Each row of a before or after table is a point. The points were changed in one or more steps. Then noise was added and the rows were shuffled. The steps act on how far a point lies along the listed directions, d1 being the first. Write out the steps. A step turns or swaps two directions, mirrors them in a line or flattens them onto one, adds a multiple of one to another, or multiplies one. Angles are multiples of 10 degrees, from the lower direction toward the higher: turns from -170 to 170, lines from 10 to 170 but not 90. Use the fewest steps. Two steps may share a direction if one is a turn and the other turns, adds or multiplies; they go together, in the order done. Otherwise the lowest direction goes first.

Directions:
(1): [ 0.19 -0.66  0.29]
(2): [-0.17 -0.33 -0.65]
(3): [-0.70 -0.10  0.24]
Before (8 x 3):
[[-0.81 -0.02 -0.02]
 [ 0.28  0.00 -0.62]
 [ 0.14 -0.72 -0.50]
 [ 0.19  0.50  0.09]
 [-0.01  0.28  0.50]
 [ 0.38 -0.01 -0.03]
 [ 0.34  0.42  0.09]
 [ 0.47 -0.56  0.67]]
After (8 x 3):
[[ 0.50  0.33  0.18]
 [ 0.24  0.47 -0.31]
 [ 0.20 -0.21 -0.27]
 [-0.44 -0.84 -0.07]
 [ 0.76 -0.92  0.36]
 [-0.47  0.39  0.58]
 [-0.38 -0.11 -0.59]
 [ 0.33  0.32 -0.40]]
Steps: multiply d1 by 1.3; turn d2 and d3 by 60 degrees

Directions:
(1): [-0.69  0.83 -0.22  0.27 -0.17 -0.34 -0.18  0.13]
(2): [-0.19  0.05  0.66 -0.39  0.56 -0.68  0.29 -0.02]
(3): [ 0.11  0.50  0.16 -0.17 -0.35  0.36  0.92 -0.28]
(4): [-0.38  0.09 -0.33 -0.94  0.26  0.47 -0.20  0.02]
(5): [-0.30 -0.07 -0.26  0.52  0.79  0.31  0.24 -0.53]
(6): [-0.81 -0.53  0.53  0.13 -0.40  0.31  0.03 -0.01]
Before (13 x 8):
[[ 0.73  0.78  0.47 -0.30  0.10 -0.59  0.59  0.18]
 [ 0.10 -0.19 -0.29 -0.01 -0.47  0.24 -0.69  0.32]
 [-0.36 -0.47 -0.20  0.46 -0.32  0.11  0.11 -0.18]
 [ 0.07 -0.59 -0.13 -0.01  0.04  0.24  0.15  0.03]
 [-0.05 -0.33 -0.18  0.29  0.42  0.20 -0.04 -0.27]
 [ 0.03 -0.33  0.12  0.44  0.10  0.19 -0.09 -0.02]
 [ 0.20  0.34  0.43 -0.06  0.07 -0.81 -0.12 -0.02]
 [-0.23 -0.19  0.01  0.15  0.11  0.17 -0.16 -0.11]
 [-0.76  0.29  1.04 -0.96 -1.18 -0.77 -0.05  0.73]
 [ 0.15 -0.16 -0.31  0.47 -0.26  0.04 -0.44  0.18]
 [-0.30  0.24  0.28 -0.05  0.51 -0.05  0.05 -0.12]
 [ 0.22  0.66 -0.27 -0.17 -0.01 -0.32  0.27  0.11]
 [-0.17 -0.19 -0.05  0.65 -0.30  0.37  0.11  0.05]]
After (13 x 8):
[[ 0.05  0.02 -0.10  0.39  0.59 -0.31 -0.40  0.09]
 [ 0.02 -0.02 -0.22  0.19  0.06  0.58 -0.11 -0.13]
 [-0.03 -0.54  0.26 -0.42  0.50 -0.83 -1.10  0.50]
 [ 0.34 -0.28 -0.07  0.46 -0.63  0.11 -0.60 -0.01]
 [ 0.25 -0.03 -0.36 -0.08  0.53 -0.49  0.14 -0.17]
 [ 0.02 -0.62  0.27  0.13  0.58 -0.78 -0.80  0.34]
 [ 1.33  0.31 -0.49 -1.22 -1.32  0.42 -0.04  0.58]
 [ 0.17  0.66  0.50  0.39 -1.52  0.95  1.39 -0.11]
 [-0.31 -0.16 -0.27  0.41  0.70 -0.23 -0.37 -0.15]
 [-0.04 -0.17  0.38 -0.02 -0.75  0.52  0.90 -0.15]
 [-0.02 -0.16 -0.20  0.07  0.49 -0.16 -0.45 -0.01]
 [-0.31  0.20 -0.24  0.04  0.26 -0.40 -0.06  0.19]
 [ 0.39  0.25  0.08  0.01  0.49 -0.25  0.45  0.04]]
Steps: turn d1 and d2 by -170 degrees; multiply d3 by 3; mirror d4 and d6 in the line at 10 degrees
